Rows are points. To make a cloud, some directions were put in groups of two or more. Within a group, all points are equally far from the middle, so they leave a hole (a ring in 2 directions, a hollow ball in 3). The other directions are filled evenly. Then the cloud was stretched, turned, moved and blurred a little. Count the holes, and give their numbers of directions, smallest first.
In the rows, zero is written as 128.

Cloud (14 x 2):
[[128 160]
 [ 89 145]
 [ 93 150]
 [113  95]
 [137  98]
 [116 161]
 [ 86 118]
 [ 85 132]
 [ 85 117]
 [154 116]
 [131  96]
 [ 85 138]
 [155 120]
 [101  99]]
Holes: 1 (2)

Cloud (22 x 3):
[[121  97 149]
 [110 106 120]
 [116  98 104]
 [ 73 154 123]
 [ 83 115 102]
 [155 125 133]
 [144 126 107]
 [144 141 142]
 [ 78 131  83]
 [ 98 142 138]
 [ 84 104  88]
 [ 78 120  77]
 [105 158  98]
 [122 114 116]
 [ 94 155  81]
 [107 142 127]
 [138 127  98]
 [ 72 139 142]
 [139 139  94]
 [ 98  95  84]
 [134 152 117]
 [ 90 123 138]]
Holes: 0

Cloud (54 x 6):
[[ 92 146 120  88 101 168]
 [107 172 150  85 145 172]
 [ 90 130  87 110 105 147]
 [ 99  97 164 145 129 127]
 [105 161 111 124 145 118]
 [149 152 153 161 118 120]
 [137  94 120 153 147 122]
 [ 92 119 133 144 116 178]
 [110 129  73 111 109 144]
 [ 84 148 132 119  81 141]
 [119 121  73 133 120 149]
 [128 122  81  87 124 149]
 [161 116 148 124 155 105]
 [ 85 150 125 135 102 171]
 [154 128 142 160 157 164]
 [116 117 190 142 141 142]
 [145  98 132 155 140 108]
 [171 133 175 123 144 130]
 [ 95 157 141 103 162 161]
 [120 100 148 137 144 101]
 [100 100 171 147 122 127]
 [152  99 128 163 111 157]
 [127  82 118 131  96 103]
 [116 139 116 142 117  97]
 [158 166 110  97 155 160]
 [139 151 184  93 102 132]
 [136 193 157 103 137 160]
 [142 127 170 111  80 136]
 [119  96 164 117  90 153]
 [113 189 164 101 139 158]
 [170 117 159 106 124 152]
 [114  82 124 147 126 118]
 [150 177 176 109 127 133]
 [135 101 122  98  92  96]
 [ 89 123  90 115 110 154]
 [155 126 164 154 154 158]
 [134 160  98  79 152 138]
 [110  99 145 134 155 125]
 [137 170 129 151 152 175]
 [124 109 156 100 110 172]
 [174 120 142 104 142 155]
 [116 170 166  81 101 141]
 [104 165 146 146 141 178]
 [107 137 100  96  88 112]
 [133 167 101 131 157 135]
 [128 145  80 123  97 130]
 [116 162 161 157 101 140]
 [154 121 132 144  82 119]
 [ 98 134 156 120  70 129]
 [ 90 139 143 114  73 128]
 [108 104 135 142 107  94]
 [153 174 127 103 144 115]
 [103 153 154  82  85 132]
 [132 129 182 116 154 164]]
Holes: 3 (2, 2, 2)

Cloud (79 x 8):
[[ 68 105 119 135 116 115 137 127]
 [ 97 128 127  89 150 129 132 141]
 [126 143  93 154 138 107  96 118]
 [109 158 128 184 119 108 160 136]
 [ 99  87 121 113 135 166 158 111]
 [133 123 122  86 143 122 138 186]
 [ 85 133 158 111  88 164 114 141]
 [ 86 111 111  89 100 116 151 120]
 [ 95 165  90  92 138 118 146 178]
 [134 156 128 123 154 118 172 183]
 [134  96 115 120 190 114 126 121]
 [116  95 102 145 161 115 116  83]
 [111 124 135  91 122 120  73 137]
 [ 98 110  89  93 122 156  84 126]
 [ 77 124 122  96 101 160 103 116]
 [ 99 142  89 123  88 155 133 131]
 [ 89 137 141 138  82 125 143 113]
 [164 141  84 132 146 173 117 166]
 [126 160 116 121 144 202  98 173]
 [154 156 114 123 138 173 134 159]
 [108 112  90 137 119 189 143 139]
 [110 124 116 154 131 136 185 144]
 [135 159 111  92 169  71 130 124]
 [147 103  96  84 151 153 132 125]
 [172 141 112 150 111 170 114 159]
 [123 135 154 151 145 122 135 149]
 [ 58 159 101  99 132 156 147 144]
 [120  72 129 128 143 122 129 178]
 [170 171 137 167 137 133 142 132]
 [115 137 111  66 133 152 156 117]
 [130 106 147 111 139 108 130 124]
 [122 153  72 137 158 109 167 162]
 [108 108 115 142 154 141 195 127]
 [111  86  80 101 120 133 142 124]
 [122 130  96 108 147  98 121 121]
 [118  87  96 152 162 139 118 106]
 [ 96 106 130 101 127 134  70 121]
 [ 67 168 127  76 158 126 161 111]
 [128 104 115 101 138 120  80 152]
 [132 109  71  99 125 163 145 145]
 [138 101 168  98 121 146  91 130]
 [122 133 130  67 102 131  79 142]
 [ 89 120 148 148 105 183 105 127]
 [112  97 159  83 127 198 122 144]
 [127 158 109 144 152  92  87  86]
 [108 169 142 119 144 147 121 107]
 [131 137 105 108 110 174 166 156]
 [ 95  98  91 130 132 127  94 111]
 [ 63 167  78  96 129 126 133 171]
 [110 122 142 146 130 139 165 103]
 [ 82 159 127 105 143 159 152 150]
 [ 86  69 161 107 112 169 130 139]
 [ 87  93 147 124 147 155 126 109]
 [118 121 110 103 170 182 134 112]
 [ 85 123 107 104 154 132 172 130]
 [ 82 128 116 116 157 124 161 148]
 [132 106 129 175 132 161 128 136]
 [125 166 106 147  90 181 148 142]
 [114 151 135 101 156  93 159 158]
 [110  66 123  99 122 109 101 158]
 [168  99 144 112 144 146 164 119]
 [ 84 128 124 131 120 102 148 136]
 [166 125 127 103 126 138 132 169]
 [ 93 174  68 125 125 111 130 165]
 [ 69 110 106 116 101 142 126 132]
 [106 127 156 146 151 176 122 114]
 [107 107 164 116 122 161  94 114]
 [ 78 134 154 100 158 157 180 130]
 [124 154  85 133 104 153 148 160]
 [110 135 158 129 134 112 166 136]
 [ 98 138 112 167 143 129 159 128]
 [110 161 165 117 138 124  87 117]
 [152 151 136 102 113 115  83 144]
 [127  75 119 159 118 151 101 154]
 [108 137 121 138 133 105 157 147]
 [ 91 142 137 156 150 119 108 151]
 [112 120 113  96  98 169 175 144]
 [ 82 106 114 112  91 108 149 153]
 [ 73 124 145 146 151  88 151 115]]
Holes: 0
